Each point is reached from the start by the listed moves, each made 0, 1 or 2 times, or once backwards (-1), plus a little noise. Say if it took an odd or an even number of moves. Then give how often each move was made.

Moves:
(1): [ 2.00 -0.29  0.37 -0.58  0.23]
(2): [ 0.33  2.05  0.20  0.12 -0.58]
Start: [ 0.19  0.44 -0.30 -0.43  0.26]
Points:
[ 2.42  2.11  0.26 -0.95 -0.05] => even (1, 1)
[-0.12 -1.65 -0.49 -0.59  0.92] => odd (0, -1)
[ 4.53  1.97  0.77 -1.47  0.09] => odd (2, 1)
[ 0.88  4.57  0.15 -0.18 -0.88] => even (0, 2)

Moves:
(1): [ 1.37  0.75  0.72  0.00 -0.20]
(2): [-0.79  1.79 -0.21 -0.08  0.39]
(3): [-0.81 -0.16  1.41  0.33 -0.15]
(4): [-0.17  0.03 -0.46  1.77 -0.17]
Start: [ 0.57 -0.08  0.61 -0.54 -0.21]
Points:
[-0.47  2.28  3.82 -0.04 -0.21] => even (1, 1, 2, 0)
[ 3.81  1.55 -0.30  2.55 -0.83] => odd (2, 0, -1, 2)
[-0.30 -0.40  2.11 -0.12 -0.49] => odd (0, 0, 1, 0)
[-0.25 -2.53 -0.84  3.00 -0.79] => even (-1, -1, 0, 2)
[ 3.62  1.44  2.56 -2.24 -0.47] => odd (2, 0, 0, -1)

Moves:
(1): [ 1.78  0.13 -0.46  0.09 -0.79  0.31  0.39]
(2): [-0.21  1.36  0.52 -0.10 -0.59  0.53 -0.29]
(3): [ 0.42 -0.18  1.52 -0.70  0.14 -0.14  0.56]
(4): [0.10 0.15 0.81 1.65 0.81 0.09 0.45]
(5): [ 0.46  0.16 -0.28 -0.62  1.14  0.40 -0.18]
(6): [-0.57 -0.81  0.29 -0.06 -0.18  2.00 -0.20]
Start: [-0.66 -0.22  0.86  0.62  0.42 -0.57 -0.68]
Points:
[ 1.08  3.93  1.24  4.55  0.13 -0.87 -0.32] => odd (1, 2, -1, 2, 0, -1)
[ 0.13 -1.31  0.88  1.76  2.99 -0.61 -0.12] => odd (0, -1, 0, 1, 1, 0)
[-2.14 -1.84  2.52  2.77 -0.26  3.11 -0.43] => even (0, 0, 0, 1, -1, 2)
[ 0.08 -1.95  0.56  5.40  0.43  1.14  0.34] => odd (1, -1, -1, 2, -1, 1)
[ 4.33  0.50  2.67 -0.56 -0.69 -2.25  1.43] => odd (2, 0, 2, 0, 0, -1)

Moves:
(1): [ 1.01 -0.41  0.55 -0.04 -1.03 -0.11 -0.48  0.57  0.07 -0.40]
(2): [-0.09  1.10 -0.21  0.57  0.43 -0.34 -0.61  0.09 -0.07  0.23]
(3): [-0.90 -0.97  1.57 -0.24  0.01 -0.65 -0.74 -0.36  0.47  0.13]
(4): [-0.41 -0.85  0.47  2.09 -0.15 -0.32  0.39  0.10  0.28  0.58]
(5): [ 0.45 -0.65 -0.22 -0.13  1.43 -0.10  0.07 -0.21  0.28  0.22]
(6): [ 0.27  0.43  0.24  0.28  0.08  1.45 -0.20 -0.10  0.39 -0.06]
(7): [ 0.01  0.53  1.07 -0.22  0.34  0.06  1.27  0.28  0.00 -0.10]
(8): [-0.51 -0.17 -0.06  0.37  0.16  0.28  0.05  1.02 -0.14 -0.35]
(9): [ 0.65 -0.68 -0.37 -0.70 -0.27 -0.35  0.36  0.18  2.33 -0.41]
Start: [ 0.05 -0.28  0.20  0.54 -1.07  0.72 -0.23  0.28 -1.24 -0.37]
Points:
[ 0.96 -0.78  3.61 -1.03 -0.76  0.77 -1.23  1.80 -2.99 -1.57] => even (2, 0, 1, -1, 1, 0, 1, 1, -1)
[-0.18 -1.85  6.69  1.02 -3.31  0.04  0.73  0.06  2.56 -0.40] => even (1, 0, 2, 1, -1, 1, 2, -1, 1)
[-3.48  1.70 -1.06  4.97 -0.72 -0.97 -1.99  0.88 -4.29  1.02] => odd (-1, 2, 0, 1, -1, -1, -1, 1, -1)
[ 1.02 -2.65  2.05 -2.83  1.88  1.96  0.92  0.52  2.27 -1.58] => odd (0, -1, 1, -1, 2, 1, 1, 1, 1)
[ 3.84 -3.17 -0.17 -0.81 -0.48 -0.14  2.23  2.85  0.85 -1.92] => even (2, -1, -1, 0, 2, -1, 1, 1, 1)
[-0.61 -4.15  2.16  4.92  0.98 -2.41 -0.87  1.47 -0.26  1.00] => odd (1, 1, 1, 2, 2, -1, 0, 1, 0)

Moves:
(1): [ 2.37 -1.27 -0.25 -0.56  0.40 -0.14  0.04 -0.11  0.79 -0.11 -0.05 -0.06]
(2): [ 0.34  1.35 -0.73 -0.37  0.50  0.18  0.33  0.79  0.35  0.36 -0.68 -0.01]
(3): [-0.05  0.54  1.79 -0.07  0.19  0.07 -0.25 -0.29  0.32  0.25 -0.78  0.02]
(4): [-0.11 -0.25  0.14  1.45 -0.25 -0.81  0.14  0.04  0.38 -0.27  0.01 -0.17]
(5): [-0.41 -0.36  0.12  0.22  1.64 -0.20  0.55 -0.37 -0.05  0.20 -0.07 -0.37]
(6): [ 0.30 -0.21 -0.56  0.78  0.15  1.90  0.59 -0.01 -0.64 -0.33 -0.52  0.00]
(7): [-0.05  0.05  0.33 -0.83 -0.99 -0.10  1.77  0.69 -0.75  0.25 -0.85 -0.51]
(8): [ 0.07 -0.59  0.35  0.60 -0.25  0.24 -0.75  1.08 -0.95  0.70 -0.14  0.63]
(9): [-1.14 -0.70 -0.28 -0.10 -0.44  1.14  0.51  1.44  2.44 -0.15  0.21  0.37]
(10): [-0.12 -0.12 -0.33  0.22 -0.34  0.42  0.35 -0.74  0.64  1.61 -0.21  0.20]
(11): [ 0.46  0.84  0.20  0.23  0.00 -0.26  0.57  0.10 -0.29  0.41  1.45  0.38]
Start: [-0.30  0.48 -0.17  0.34 -0.33  0.16  0.43 -0.34 -0.81  0.17  0.17  1.05]
Points:
[-2.57  0.18  1.94  5.28  3.12 -4.64 -2.98 -0.01 -4.66  0.01  1.24  1.10] => odd (-1, 0, 0, 2, 2, -1, -1, 2, -1, -1, 0)
[ 6.43 -3.07 -1.22  2.10  0.34  0.87  4.44  2.42 -7.26 -0.28 -0.83  0.35] => even (2, 0, -1, 1, 1, 2, 2, 2, -1, -1, 1)
[-4.31  1.38  0.66  3.08  2.20  1.83  0.78  3.11  1.11  3.99 -3.68  1.64] => even (-1, 2, 1, 1, 2, 0, 0, 2, 1, 1, -1)

Moves:
(1): [ 2.45  0.04  0.06 -0.02  0.08  0.17  0.04  0.49 -0.38 -0.45 -0.27  0.02
 -0.04  0.52 -0.31 -0.48]
(2): [ 0.13  1.52 -0.85  0.08  0.42  0.27 -0.37  0.03 -0.03  0.25 -0.02 -0.34
 -0.22 -0.37 -0.03  0.14]
(3): [ 0.65  0.64  2.32 -0.19 -0.01 -0.05 -0.50  0.71 -0.85 -0.27  0.03 -0.35
  0.26 -0.82 -0.66  0.37]
(4): [ 0.15  0.01 -0.03  2.44 -0.80  0.28  0.64 -0.31 -0.07  0.65 -0.53  0.70
 -0.34 -0.20 -0.57  0.25]
(5): [ 0.04 -0.83  0.10  0.53  1.71 -0.39  0.41  0.31 -0.26 -0.31  0.31  0.48
  0.19 -0.20  0.40  0.31]
(6): [-0.66 -0.16  0.40 -0.47  0.75  2.28  0.28  0.30 -0.21 -0.14  0.62 -0.66
  0.19  0.19 -0.34 -0.50]
(7): [ 0.61  0.51 -0.11 -0.73  0.28 -0.37  2.36  0.70  0.52  0.67  0.23 -0.11
 -0.68 -0.16 -0.23  0.08]
(8): [ 0.08 -0.46 -0.13  0.33 -0.34 -0.28 -0.10  1.32 -0.48  0.25 -0.23  0.31
  0.25  0.38  0.37  0.43]
(9): [ 0.02  0.17  0.18 -0.02 -0.27  0.18 -0.76  0.23  2.08 -0.17  0.13  0.57
 -0.65 -0.27 -0.50  0.52]
(10): [ 0.35 -0.20 -0.20  0.41  0.32  0.17 -0.18 -0.32  0.17  1.55  0.27 -0.45
  0.32 -0.24 -0.20 -0.30]
(11): [ 0.25  0.22 -0.09  0.06 -0.44 -0.50  0.41 -0.30 -0.38 -0.15  2.15  0.66
 -0.66  0.35  0.62  0.16]
(12): [ 0.09  0.31  0.29 -0.52  0.04  0.17 -0.18 -0.18 -0.21  0.65 -0.39  1.43
 -0.11  0.22  0.31  0.01]
(13): [-0.18  0.11 -0.08 -0.04  0.24  0.05  0.34 -0.28  0.47 -0.51  0.70  0.21
  2.36 -0.29 -0.10  0.61]
(14): [-0.08  0.34  0.39  0.58  0.65 -0.23  0.05 -0.13  0.11  0.15 -0.12 -0.29
  0.12  1.33  0.12  0.30]
Start: [ 0.67 -0.70  1.04 -0.35  0.05  0.26  0.31  0.76  0.06  0.93 -0.47 -0.82
  0.10 -0.30  0.69 -0.18]
Points:
[ 3.40  4.44  1.43  1.73 -2.32  2.05  2.65  4.24  4.61  6.01 -2.80  2.86
  2.07 -4.23 -2.82  3.29] => odd (0, 2, 1, 2, -1, 0, 2, 2, 2, 1, -1, 2, 2, -1)
[ 5.19  1.50  1.31 -2.48  1.04  1.80  0.16  3.73 -3.83  1.28  0.72 -1.42
  0.82  5.34  2.14 -0.89] => odd (2, 1, 0, -1, -1, 1, 0, 2, -1, 0, 1, 1, 0, 2)
[ 6.80  3.43  5.06  0.10 -3.97  1.34 -2.41  0.41 -4.09 -1.10  1.31  1.53
 -4.06 -1.47 -0.72 -0.96] => odd (2, 1, 2, 1, -1, 0, -1, -1, 0, -1, 2, 1, -1, -1)
[ 5.27 -2.80 -0.86  5.08  1.93 -2.59  0.15  0.61 -1.34  0.47  0.37  4.35
  2.38  2.86  2.94  1.19] => odd (2, 0, -1, 1, 2, -1, -1, 1, 0, 0, 1, 1, 1, 1)

Moves:
(1): [-0.42  0.67 -0.73 -1.15 -0.90  0.17  0.48 -0.29  0.44  0.01  0.11 -0.37
 -0.06 -0.41  0.40  0.92 -0.06 -0.32 -0.37  0.12 -0.54  0.35]
(2): [-0.96 -0.05 -0.25 -0.56  0.29  0.35 -0.21 -0.21  0.13 -0.45 -0.26 -0.45
 -0.75  0.30 -0.42  0.24  0.67  0.19  0.41  0.00  0.39 -0.16]
(3): [ 0.25  0.64  1.73  1.47  0.43 -0.70  0.29  0.44 -0.70 -0.22 -0.07  1.55
  0.66  0.24 -0.20  0.28 -0.59  0.28 -0.79  0.05  0.69  0.34]
(4): [-0.65 -0.95  0.68  0.70  0.63 -0.58  0.43 -0.88 -0.35 -0.50  0.68 -1.04
  0.90  0.89 -0.95  0.27 -0.38 -0.22 -0.53 -0.72  0.42 -0.01]
(5): [-0.28  0.58  0.26 -0.06  0.60 -0.39  0.22 -0.53  0.23  0.01 -0.90 -0.92
 -0.68  0.23  0.79  0.59 -0.41 -0.29 -0.05 -0.15  0.02  0.18]
(6): [-0.11 -0.83  0.47 -0.19  0.62  0.12  0.29  0.80  0.84 -0.48 -0.27 -0.25
  0.78 -0.81 -0.38  0.20  0.07  0.52 -1.14  0.75 -0.52  0.89]
(7): [ 0.16 -0.11  0.08  0.32 -0.02  0.30  0.49 -0.13  0.30 -0.59 -0.33  0.50
  0.00  0.38  0.20  0.23 -0.13 -0.13 -0.06  0.44 -0.41  0.01]
(8): [ 0.82  0.60 -0.80  0.58  0.09 -0.11  0.05  0.22 -0.37  0.30 -0.42 -0.55
 -0.92  0.70 -0.03 -0.35  0.12 -0.54 -0.51  0.12 -0.24 -0.12]
(9): [-0.05 -0.21  0.20 -0.05  0.52  0.30 -0.35  0.65  0.67  0.02  0.20  0.13
  0.18 -0.81  0.22  0.05 -0.33 -0.85  0.13 -0.28  0.19  0.31]
(10): [ 0.23  0.28  0.42  0.15  0.52  0.13  0.28 -0.46 -0.16  0.22 -0.01 -0.31
 -0.23 -0.14  0.32  0.56  0.28 -0.49 -0.21  0.34 -0.26  0.02]
(11): [-0.17 -0.74  0.08 -0.31  0.27 -0.55  0.21  0.17 -0.70 -0.06  0.85  0.30
 -0.23  0.80 -0.03  0.57  0.39 -0.02 -0.62  0.00 -0.39 -0.21]
(12): [ 0.65 -0.59 -0.14  0.60  0.38  0.78 -1.23  0.03 -0.10 -0.55 -0.09  0.65
  0.50 -0.43  0.08  0.56 -0.05  0.46 -0.59  0.07  0.55 -0.47]
(13): [-0.46  0.62 -0.36 -0.19 -0.09  0.51  0.61  0.26  0.28  0.39  0.13 -0.33
  0.97  0.43  0.30 -0.66  0.33  0.24 -0.32  0.53 -0.50 -0.33]
(14): [-0.52 -0.01 -0.23  0.50  0.04 -0.24 -0.53  0.16  0.46  0.47  0.19 -0.12
 -0.04  0.73 -0.61  0.13  0.06  0.49  0.39  0.33 -0.01  0.02]
(15): [ 0.56 -0.48  0.32 -0.37 -0.72  0.47 -0.51  0.05 -0.38 -0.01 -0.06 -0.30
 -0.64  0.71  0.24 -0.12  0.53 -0.16 -0.63 -0.15 -0.24  0.04]
(16): [-0.41 -0.26 -0.18  0.44  0.06 -0.18  1.11 -0.07 -0.33 -0.32  0.32 -0.59
  0.65  0.26  0.22  1.08  0.02  0.27  0.62 -0.52  0.13  0.44]
(17): [ 0.41  0.38  0.32 -0.27 -0.41 -0.73 -0.70  0.39 -0.21 -0.18 -0.15  0.05
 -0.01  0.10 -0.45 -0.02 -0.19 -0.33 -0.13  0.50  0.04 -0.25]
(18): [-0.40  0.64  0.49  0.51 -0.10 -0.23 -0.13 -0.20  0.31 -0.33  0.77 -0.19
  0.38 -0.48  0.20 -0.85 -0.06  0.01  0.81 -0.83 -0.24 -0.58]
(19): [ 0.99  0.79 -1.00 -0.08  1.45  0.99  0.14  0.21  0.20 -0.35 -0.04 -0.46
  0.57  0.54 -0.54 -0.18 -0.81  0.56  0.17 -0.58 -0.38 -0.03]
(20): [ 0.14 -0.07  0.16  0.27 -0.19 -0.02 -0.39 -0.32 -0.01 -0.69  0.58  0.15
 -0.43 -0.39  0.66  0.30 -0.58 -0.26  0.51  0.28  0.46  0.44]
Start: [ 0.47  0.50 -0.54  0.34  0.47 -0.75 -0.56  0.41 -0.38  0.13  0.25 -0.05
  0.24 -0.29  0.36  0.15 -0.25  0.61  0.36 -0.10  0.35  0.72]
Points:
[-1.54  1.82 -4.26  1.45 -2.44  0.61 -1.59 -0.47  1.12 -0.35  3.90 -1.51
 -1.42  0.50  4.21 -1.33  0.45 -1.60  2.26 -0.27 -0.84 -1.51] => odd (1, 0, -1, 0, 0, -1, 1, 2, 1, -1, 1, 1, 2, 1, 0, 0, -1, 2, -1, 2)
[-2.19  4.09  1.18  2.86 -0.49 -3.07  3.08 -1.01 -2.52 -0.65  0.31  2.36
 -0.38  1.76  2.35  0.64 -0.17  0.64 -0.49 -0.44  0.97 -0.60] => odd (1, 1, 2, 0, 1, -1, 1, 1, -1, -1, 1, 0, 1, -1, -1, 0, -1, 1, -1, 0)
[ 0.09  2.76  1.20  1.23 -0.01 -3.99 -1.04  0.20 -4.02 -0.42 -2.79 -0.89
 -4.62  1.12  2.75  3.17  0.30 -1.23  1.96  0.35  4.15  0.99] => even (-1, 2, 1, -1, 2, -1, -1, 1, 0, 0, 0, 0, 0, -1, 0, 2, 2, -1, -1, 1)
[-0.20  0.11  0.32 -3.23 -1.57 -1.51  1.05  3.43  1.65  1.63  2.09 -4.59
  3.82 -2.64  0.01 -2.59  1.99 -3.35 -4.00  1.54 -3.72  1.51] => even (1, -1, -1, 1, -1, 2, -1, 1, 2, 1, 0, -1, 2, -1, 1, 0, 2, 1, -1, -1)
[ 2.28  3.85 -2.66  2.78  4.24  4.68 -2.21  1.37  0.74 -0.81  1.88  1.36
 -1.85  0.87  2.52 -3.23  1.33 -1.27  2.01  0.31 -1.15 -2.77] => even (-1, 2, 0, -1, -1, -1, 2, 2, 2, 2, 1, 1, 2, 0, 0, -1, -1, 2, 1, 1)
[-0.97  2.58  1.04 -0.68 -2.18 -1.73 -2.08  1.78 -0.57 -1.37  1.59  3.38
  1.33 -0.82  1.46  2.45  1.77  0.73 -2.42  1.84 -1.13 -2.25] => odd (2, 1, 1, -1, 0, 0, 1, 0, 0, 0, 2, 2, 1, 0, 0, 0, 2, 2, -1, -1)
[-0.08 -0.32 -0.32  2.89  6.93 -0.39  2.79 -3.47 -4.55 -2.10  1.14 -6.35
 -2.62  9.49  0.12  7.07 -0.39  0.06 -1.34 -3.34  1.36  1.82] => odd (0, 2, 1, 2, 2, -1, 0, 1, 0, 2, 2, 0, 0, 1, 2, 2, -1, -1, 2, 1)
[-1.18  1.26 -1.54 -1.90  0.11  1.14 -3.87  1.42  5.65 -2.08  0.18 -3.96
 -1.32 -5.61  2.46  3.62 -0.43 -0.73  2.13  0.82 -0.97  3.22] => even (2, 1, -1, -1, 1, 2, 0, 0, 2, 1, -1, 1, -1, 2, 1, 1, 1, 2, 0, 1)
